Rows are points. Each copy is the shape, with its points in the same order, stretched, turned, moved and blurred by noise. Some copies are also mirrored. Which?
In the rows, zero is written as 128.

Shape:
[[108 151]
 [ 87 126]
 [ 93 170]
 [122 108]
 [167  83]
 [157  66]
 [169  75]]
Copy 1:
[[103 153]
 [127 172]
 [ 85 165]
 [148 140]
 [176  97]
 [187 108]
 [183  95]]
Copy 1 is: mirrored
Copy 2, 7 rows:
[[105 152]
 [ 84 126]
 [ 94 169]
 [115 107]
 [157  80]
 [145  68]
 [157  76]]
Copy 2 is: only turned

Shape, 8 rows:
[[ 99 150 153]
 [218 112 152]
 [190  96 149]
 [ 89 130 148]
 [131 156  98]
 [113 200 154]
 [130 105 174]
 [126  86 116]]
Copy 1:
[[100 121 132]
 [203  98  77]
 [207  90  91]
 [107 102 148]
 [147 159 147]
 [ 99 158 106]
 [142  67 110]
 [163  86 156]]
Copy 1 is: mirrored
Copy 2 (8 x 3):
[[119 124 154]
 [222 164 123]
 [209 143 110]
 [112 110 144]
 [123 165 119]
 [100 165 184]
 [168 106 142]
 [151 117  95]]
Copy 2 is: only turned
Copy 3 (8 x 3):
[[ 95 117 141]
 [202 117  84]
 [186 108 113]
 [ 92 102 154]
 [127 161 128]
 [ 79 140  91]
 [130  81 135]
 [158 115 171]]
Copy 3 is: mirrored
Copy 4 (8 x 3):
[[108 181 115]
 [ 84  62 173]
 [102  92 179]
 [118 189 124]
 [150 134  95]
 [ 83 173  64]
 [ 94 150 169]
 [162 140 169]]
Copy 4 is: mirrored

Shape (7 x 4):
[[104 147  84 103]
 [179  94 175 138]
 [172 142 152 136]
 [134 159  83 152]
 [108 232 115 175]
 [111 152 187 147]
 [111 120 143 149]]
Copy 1:
[[ 90 135  94  94]
 [169 103 164  87]
 [148  90 126 105]
 [138 135  73 115]
 [133 112  55 182]
 [126 102 147 150]
 [131 136 131 123]]
Copy 1 is: mirrored
Copy 2, 7 rows:
[[125 136  66 105]
 [137 107 198  95]
 [160 134 161 114]
 [184 104  84 139]
 [188 154  86 205]
 [114 147 160 174]
 [119  98 140 144]]
Copy 2 is: only turned
Copy 3, 7 rows:
[[135 172 137 183]
 [ 98  86 111  58]
 [ 91 141 120  84]
 [ 74 160 112 166]
 [ 33 196 158 148]
 [ 83 113 196  96]
 [ 97 105 148 138]]
Copy 3 is: mirrored
Copy 4:
[[ 79 124  86 108]
 [190 115 167  97]
 [166 152 141  88]
 [120 164  83 130]
 [ 75 228 112 123]
 [103 151 183 104]
 [112 122 149 130]]
Copy 4 is: only turned

Shape (12 x 6):
[[119 168 188 149 109 113]
 [143   7 111  57 112 112]
 [123  88 173 151 151 120]
 [206 158 148 149 102 131]
 [120 146 107 139 134 155]
 [119 168 195 143 101 122]
 [156 167 113 133 115 125]
 [132 159 115  96 110 128]
 [129 164 118  59 166 126]
 [129  93 107 149 103 146]
 [118 129 115 137 154 118]
 [129 150 129 148 104 188]]
Copy 1:
[[105 138 228 137 127 121]
 [ 56  23  21 184 158 112]
 [ 40 116 156 156 154 141]
 [160 144 184 226  84 143]
 [126 153 121 125 115 132]
 [119 129 223 131 129 121]
 [160 152 151 166 113 117]
 [162 118 120 139 130 109]
 [172 116  96 132 200 136]
 [ 80 122 107 151  77 119]
 [ 98 153 129 135 152 131]
 [123 135 146 123  66 140]]
Copy 1 is: only turned
Copy 2 (12 x 6):
[[130 124 179 111 123 166]
 [ 27 122 114 168 196  29]
 [131 109 144 162 170 134]
 [165 183 188 116 139  95]
 [137 158 108 134 135 151]
 [125 133 190 122 111 165]
 [148 163 136 106 129 118]
 [105 155 129  95 131 130]
 [ 78 161  96  76 182 159]
 [134 141 123 169 125  94]
 [137 121 106 119 154 140]
 [141 182 140 165 106 154]]
Copy 2 is: mirrored

Shape (14 x 8):
[[122 178 161 146 161 142  95 125]
 [ 87 188 162 114  95 102 126 158]
 [ 74  90 111 140 117 157  92 134]
 [103 119 123 155 156 118 103 140]
 [121 136 125 140 161 109 124 155]
 [132  99 129 140 150 120 233 115]
 [ 83 149 164 118 154 109 136 121]
 [129 147 155 122 137 249 145 166]
 [128 165  82 150 150 118 110 120]
 [134  96  65 125 134 112 100 122]
 [123  94 148 116 152 119  91 172]
 [127 137 159 146 120 138 139 152]
 [117 122  90 119 112 100 141 122]
 [122 107 156 143 147 126 101 128]]
Copy 1 (14 x 8):
[[102 132 110 204 157 109 138 143]
 [ 73 168 128 183  69  99 117 167]
 [ 82 102 118 142 122 181 118 134]
 [ 97 109 133 163 143 127  92 132]
 [ 98 129 147 153 141 104  90 148]
 [119 115 226 120 104  97 141 120]
 [ 78 104 142 178 102  88 132 145]
 [103 152 150 175 173 184 200 196]
 [ 94 155 117 142 161 110 106 111]
 [111 119 118  85 142 137  89 117]
 [115  95 125 146 129 132  84 181]
 [120 139 154 174 111 130 123 155]
 [100 139 142 100 100 117 106 122]
 [122  92 128 168 130 130 111 142]]
Copy 1 is: mirrored
Copy 2 (14 x 8):
[[114 160 146 132 108 183  78 107]
 [123 174 113 125  45 125 135 110]
 [155  73  80 135 109 147 106 171]
 [135 117 137 159 107 141  94 164]
 [118 152 151 149 114 124 113 159]
 [ 46  85 152 143 157  66 159 124]
 [ 99 136 128 127  85 109  84 122]
 [ 58 124  80  72 149 207 152 144]
 [147 166 128 184 145 144 119 116]
 [184 120 124 154 160 110 128 155]
 [145 121 152  96 101 128 105 194]
 [103 122 147 119  97 146 139 130]
 [151 128 119 151 130  89 148 128]
 [135  97 158 118 111 144  88 145]]
Copy 2 is: only turned

Shape:
[[ 89 100 126 121 104 182  91 147 121 130 135]
 [138 144 138 134 112 119 120 144 139 161 156]
 [141 141 159 166 173 116 145 119 153 108 124]
 [ 80  89 155 172 112 100 162 124 120 138 129]
 [240  90 151 147  99 165 175 107 141 152 161]
 [ 83 146 141 142 112 117 131 155  91 127 149]
 [125 133 126 140  97 103 103  96 146  58 148]
 [ 75 128 137 115 148 119 106 139 132 172 154]
 [178 128 129 148 131 109 111 147 144 165 159]
 [106 144 135 176 113 153 127 122 127 171 164]
 [ 91 110 135 150 138 128  84 159 155 161  31]
 [115 132 249 160 122 109 111 113  84 111 150]
 [102 147 136 137 194 116 123 136 124 147  97]
 [108 110 116 149 135 107 107 114 104 157 107]
 [108  92 125 155 213 139 100 159 113  88 143]]
Copy 1, 15 rows:
[[106 120 149 117 183 160 102 128  97 157 171]
 [144 132 110 133  95 152 127 123 141 163 166]
 [140 121 133 156 125  83 164 127 185 125 157]
 [144 110 171  74 137 143 185  95 136 138 172]
 [ 80  56 141 108  69 177 149 133 186 185 106]
 [150 140 132 112 122 140 145 147  90 127 172]
 [157 129 121 156 145 174 150 138 161  67 149]
 [126 140 100 110 133 114 118 105 117 144 204]
 [154 101  84 135 107 139 134 131 164 187 145]
 [137 116 150 144 119 161 154 112 110 174 193]
 [176 143 145 100 183  92  87  81 150 175 147]
 [153 101 180  94 106 119 142 190 182  98 219]
 [154 124 102 130 145  56 122 105 129 132 158]
 [172  88 127 112 148 127 127  86 119 142 159]
 [133 105  94 133 197  83 165 160 141 126 151]]
Copy 1 is: mirrored
Copy 2, 15 rows:
[[100 149  85 147 111 143  94 175 183 132 154]
 [160 130 138 116 122 121 105 112 154 124  99]
 [132  88 153 139 127 129 153 125 107 164  85]
 [107 165 112 156  61 158  98  98 125 178  92]
 [172  49 112 126 118 204 103  79  86  75 114]
 [104 183 110 120 107 105 115 130 149 137  92]
 [ 86 109 127 196 123  71 112 112 134 125 122]
 [128 154 120 109 122 124 100 126 186 179  97]
 [196 108 137 134 151 137  98 120 136 125  94]
 [141 151 123 136 115 151 132 115 185 117  84]
 [162 160 141 160  92 140 125 192 151 207 188]
 [ 54 180 183 130 137 160 102  95  96 151 103]
 [147 136 128 108 136 126 158 149 141 201 109]
 [148 165  97 156 121 141 118 121 146 179 139]
 [112 113  84 162 165 141 124 205 124 187  87]]
Copy 2 is: mirrored
Copy 3 (15 x 11):
[[131 121 154 133 120 143  71 111  87 110 156]
 [136 104 124 133 127 124 152 124 103 149 166]
 [112 100 142 128 143 149 193 120 153 114 117]
 [ 86 138 141 124  87 117 144  75 124 107 143]
 [121  71  53  23 168 124 187 127  90 132 111]
 [109 158 151 167 106 129 131 128 102 108 171]
 [180 102 137 126  82 124 173 131 133  84 106]
 [120 119 156 167 130  99 112 111 128 142 181]
 [129  80 113 123 127 121 162 132 100 172 139]
 [112 106 110 158 139 140 144  88  89 121 164]
 [120 146 195 149 101 192  72  58 115 180 132]
 [104 131 196 128 150  97 214  88  82  77 149]
 [104 147 162 173 153 146 131 115 152 149 133]
 [120 149 139 159 111 121 112  89 120 158 118]
 [ 75 104 177 164 134 130 119 153 131 105 106]]
Copy 3 is: only turned
Copy 4 (15 x 11):
[[ 93 133 176 187 143 172  96 120 111 108  97]
 [141 136 164 115 134 133 122 155 122 125 140]
 [179 129 119 148 158 103 126 122 150 106 164]
 [104 139 121 145 145 128 158 110 103 137 159]
 [202 147 122 103  54 210 101 124  87 100 158]
 [114 146 140 139 152 120 160 138 118 126 100]
 [ 99 129 124 133 107  93 105 125 162  65 139]
 [105 135 188 132 197 122 109 123 123 141 133]
 [168 126 156 105 135 128 105 162 102 105 155]
 [136 181 157 152 148 139 107 147 111 137 139]
 [117  57 174 206 162  98 110 132 127 177 145]
 [155 159 182 147 109  95 197  80 121  97 146]
 [162 107 148 154 203  84 114 116 135 151 128]
 [119 114 148 141 153  89  98 116  98 150 131]
 [153 117 126 183 220 116 106 113 102  54 116]]
Copy 4 is: only turned
